Each row is a point. Two turns around zero, p and q, are shown by what they do to some points. Where does a point land after both, in the order given? Backwards means that the second turn is done in reverse. Each puzzle has new turns, and all numbers are rounded.
In the rows, 128 means zero.

Turn p:
[142 109] -> [152 126]
[162 139] -> [142 161]
[ 80 137] -> [90 97]
Turn q:
[131  87] -> [103  95]
[152 162] -> [169 137]
[100 135] -> [112 152]
Where do these land?
q, then p: [124 141] -> [122 140]
q, then p: [174 117] -> [175 123]
q, then p: [ 85 126] -> [ 86 120]

Turn p:
[163 151 145] -> [ 89 147 140]
[116 102  82] -> [180 142 127]
[ 84 132 125] -> [145 104  95]
[163 130 173] -> [ 82 120 161]
[115 126 115] -> [143 128 117]
Turn q:
[ 87  85 118] -> [141 104 182]
[163 161 167] -> [100 171  93]
[161 105 119] -> [163 149 124]
[116 138 106] -> [130 102 121]
[113 152 130] -> [105 114 119]
Where do these land?
q, then p: [122 169 122] -> [168 126 117]
p, then q: [114  78 138] -> [145 175 144]
q, then p: [120 113 154] -> [106 111 114]
p, then q: [140  90 150] -> [117 164 153]
q, then p backwards: [115 180  98] -> [ 81 152 160]
q, then p: [156 139 106] -> [141 162 134]

Turn p:
[118 111  60 117] -> [ 94 173  85 115]
[133  96 104 110] -> [130 142  93 104]
[143 124 107 156] -> [ 93 116 122 118]
[116 117 200 135] -> [175 100 175 113]
[139 121 140 133] -> [133 112 129 121]
[142 135 142 114] -> [144 115 122 141]
[106 192 143 132] -> [125 138 169 183]
Turn q:
[134 126 139 103] -> [149 127 116 143]
[110  99  93 132] -> [104 142  98 100]
[128 177 131 119] -> [131 151 158 161]
[191 110 149 123] -> [134  68 114 158]
[ 77 128 129 163] -> [123 153 155  78]
Where do these land?
q, then p: [127 160 121  70] -> [ 74 101 144 152]
q, then p backwards: [ 98  84 172 153] -> [130  66 166 134]
q, then p: [154 145 121 160] -> [145 136 159 101]
q, then p: [145 103 122 116] -> [110 141 110 112]
q, then p: [116 148 105 141] -> [136 141 155 145]

Turn p:
[142 128 133 119 163  86] -> [162 110 110 137 107 159]
[131 193 141 126 133 150] -> [165 118 143 146 145  77]
[150 106 135 100 163 123] -> [153 133 108 129 146 169]
[140 118 134 148  92 133] -> [101 113 152 107 132 125]
[133 124 103 136 158 131] -> [137 147 137 154 121 147]
[111 112 142 136 155 128] -> [118 123 105 154 133 141]
[ 89 114 107 130  31 144] -> [ 60 152 141  68 111  78]
Turn q:
[132  99 147 107 109  73] -> [144 102 149 158 180 120]
[127 128 117 127  95 118] -> [133 115 139 141 131 157]
[123 126  93 123 156 173] -> [115 140 104  75 112 137]
[114  98  97 172 131 158] -> [ 77 108 138  95 104 138]
[149 139 171 110 131 177] -> [152 119  76 135  94 103]
[152 135 146 128 124  60] -> [159 132 176 161 157 108]
[121 151  97 139 146 167] -> [115 154 116  94  96 144]
[106 148 157 117 133  99] -> [130 154 125 165 150 116]
Where do these land?
p, then q backwards: [ 82  90 112 116 105 152] -> [ 75 136 125 138 169 147]
p, then q backwards: [190 155 106 143 106 133] -> [175 126  92 149 126  84]
p, then q: [126 136 128  94 152  81] -> [160 100 140 101 110 160]
p, then q: [112 115 125  97 160 136] -> [134 152 142  99 103 143]
p, then q: [118 127 101 170 138  99] -> [107 100 128 164 104 149]
q, then p: [121 119 171 162 119 145] -> [ 84 118 129 121  90 126]
q, then p: [179 126 160 109 134 110] -> [145  95 148 111 117 175]
q, then p: [ 95 156 121 131 111 167] -> [110 163 152 128 126  88]

Turn p:
[ 94 136 126 127 156 156 164 154] -> [168 107 117 142 137  93 159 140]
[103 110  92 122 149  76 165 131] -> [ 97 145 133 163 160 118 180 149]
[158 170 152 107 156 122 104 136] -> [164 142 180 116 136 142 105 123]
[163 105 114 100 140  88 136 156] -> [110 139 159 110 151 160 173 122]
[153 161 121 118 173 159 160 120] -> [165  86 155 131 163 127 118 156]
[151 167 133 104  89 119 107 116] -> [110 129 161 118 129 125  88  87]
[141  95 128 173 120 105 150 100] -> [ 86 140  96 112 139 134 124 170]
[ 98  95 155 164  91 150 123 154] -> [132 141  68 100  91 106 138 116]
[ 86 124 144  95  97 155  88 102] -> [123 117 130 155  59 116 107  98]
[133 117 117 169 108 150  85 110] -> [125 134  81 131 113 157  88 119]
Turn q:
[123 109 150 149 152 118  98 117] -> [123 151 132 162 150 112 115 107]
[ 80 157 134 145  90 108 159 109] -> [ 99  87 114 127 152 178 155 116]
[135 103 153 144  76 103 130 113] -> [ 80  95 151 118 149 116 115 112]
[143 166  87 153 157 168 151 141] -> [160 167 100  90  96 152 150 112]
[154  89 109  82 145 141 110 102] -> [156 137 186 143 102 106 116 148]
[138 152 110 125 153  98 109 151] -> [132 144  96 143 107 140  94 140]
[162 155 135  89 153 165 132 131] -> [195 124 123 108 115 112 121 137]
[ 91  83 169 142  84  97 174 131] -> [ 61  74 130 143 147 105 169 120]
[125 138 104 124 142 155  88 156] -> [146 176 119 118 136 132 117 160]
Where do these land?
q, then p: [142 148 166 120 142 149 139 127] -> [104 123 146 123 146 164 133 145]
q, then p: [134 133 164 140 148 160 106 136] -> [129 140 161 139 162 150 118 148]
q, then p: [170 134 163 110 129  77  99  83] -> [120 168 106 125  80 183  96 144]
p, then q: [113 143 101  98 106 133  94 120] -> [117 136 158 129 159 143 130  89]
q, then p: [114 177 132 113 156 100 151 132] -> [114  96  83 126 147 163 125 118]
q, then p: [117  50  92 176 132 130 122 146] -> [131 160 138 152 134  38 111 125]
p, then q: [ 97 130 141 136  78 109 100 127] -> [118 112 138 130 148 189 111 127]
p, then q: [110  93  96 100 114 137 139 150] -> [108 114 151 127 107 137 174 105]
p, then q: [154 165 117 118 157 113 154 134] -> [153 134 103 158 127  89 124 110]
p, then q: [173 101 142 194 124 123 152 138] -> [168 144 116 134  93 137 135 196]
p, then q: [ 82 134  94 102 123 177 151 115] -> [ 63 144 154 140 107 114 132  94]
